Rows are points. Examples show where two turns around zero, p and q, send a point. Write where each new point lands after one turn and then the other. Backwards means that the second turn is done in reverse. Each puzzle has new turns, and all numbers are rounded.
In the rows, 128 means zero.

Turn p:
[148 186  81] => [167 164  72]
[112 118 103] => [104 131 108]
[ 62 146 133] => [ 90 182 145]
[123 136 183] => [142 135 182]
[137  88 140] => [114  90 142]
[186  95 129] => [153  67 120]
Turn q:
[184  98 164] => [169  77  95]
[134 108  94] => [ 95 106 129]
[ 93 195 127] => [124 203 128]
[132 145 162] => [162 143 120]
[98 94 93] => [ 90 110 167]
Where do these land?
p, then q: [136  96  68] => [ 69 114 160]
q, then p backwards: [103  77 170] => [167 121 186]
p, then q: [ 80 174 170] => [174 186 102]
p, then q: [158 149 124] => [119 110  97]
p, then q: [179 140 102] => [95 90 98]
p, then q: [112 131 134] => [136 143 131]

Turn p:
[ 31 150 114 129] => [191 146  76 184]
[108 161 154  97] => [119 123  73 129]
[157  91 146 132] => [101 101 161 129]
[175 111 143 164] => [ 86 138 174 123]
[ 93 125  74 108] => [195 124 121 120]
[168 126 154 113] => [ 87 111 131 105]
[163 132 111 154] => [118 153 160 107]
Turn q:
[169 154  96  97] => [157  99 107 175]
[ 68 108 121 151] => [101 185 150 116]
[113 102 124  87] => [164 159 111 120]
[134 166 183 186] => [ 85  78 179  96]
[156 109 116 118] => [134 120  92 133]
Where do these land?
p, then q backwards: [112 145 185 130] => [151 113  82 159]
p, then q: [138 102 100 108] => [148 117 100 103]
p, then q: [183 147 148 217] => [140 126 234 110]
q, then p: [ 94 122 120 130] => [116 148 101 127]
q, then p: [105 105 115  68] => [107 162 130  71]
q, then p: [135 148 100 115] => [118 151 154 137]

Turn p:
[104 173  76 178  95 140  84 160] => [157 140  95  47 181 117 132 104]
[141 124 161 166  87 113 155 116] => [151 153  73 153 103 132 125 132]
[149  73 117 171 153 155 121 166] => [163  96 127 120 136 143 188 174]
[ 89  88 154 145 185 184  89 127] => [ 80 116 149  99 112 113 211 158]
[140 120 170  95 105 118  87 149] => [ 83 129 110 124 135 159  99 168]
[132 136 140 120 173 106 112 103] => [ 97  93 137 132 105 136 131 101]
[160 159 106  62 108 123 175  83] => [144 138 172 161 104 101  47 112]
[161 134 164 136 101 128 199 174] => [179 179 124 163 108 183 119 147]
[ 76 145  63  80 144  85 131  73] => [ 99 107 164 154 168  66  99  56]
Turn q:
[149 133 128  95 107 146 190 113] => [158 112 129 120 156 150  78 165]
[108 139 140 118 174 170 101 102] => [127 184 120 167 144 153 138 108]
[139 106 142 138  70  44 193 101] => [164  60 144  65  79 125  67 118]
[129  93  90  92 141 147  64 142] => [108 189 131 122 153  70 151 134]
[135 109 121 168 194 125 108 167] => [116 110 134 171 150  95 174  80]
[115  99 187 163  73 110 150  76] => [146 108  72 102  65 148  75 104]
[164 151  87 123 173 118  78 144] => [ 75 146 181 152 151 101 152 120]
[161 154 167 138 117 137 167 190] => [109  58 105 119 169 159 142 144]
[118 145  63 149 176 180 114 192] => [125 129 145 196 166  98 204 163]
[ 78 133 154 101  98  95 141 106] => [164 142 127  74  96 162 125 122]
[112 148 127 122  85 136 102  75] => [116 171 121 118  79 148 103 152]
Where do these land?
p, then q backwards: [140 105  92 161 118 118 164  97] => [104  80 107 159 146 137 157 134]
q, then p: [153 137 136  83 112 122 176 145] => [ 99  99 169 121 129 154 142 165]
p, then q: [157  66 120  69  97  98 141 180] => [ 95 104  93 184 155 106 195  92]
p, then q: [156 158 158 137 165  95  93 150] => [157 179  87 141 138 112 116 160]
p, then q: [151 149  97  82 130 115 110 205] => [105 174  92 158 192 141 146  96]
q, then p: [ 45 150 141 154 152 134 123  87] => [189 166 109 100  81 101  92 139]
q, then p backwards: [ 95 120 122 160  67 150 119  42] => [185 152 196 134  81 147 163  88]
p, then q backwards: [147 131 123  86 180 145 118 134] => [149 174 108 129 129  81 140 128]
p, then q: [108 136 161 218 131 175 106 112] => [172 108 178  91 141 131  95 200]
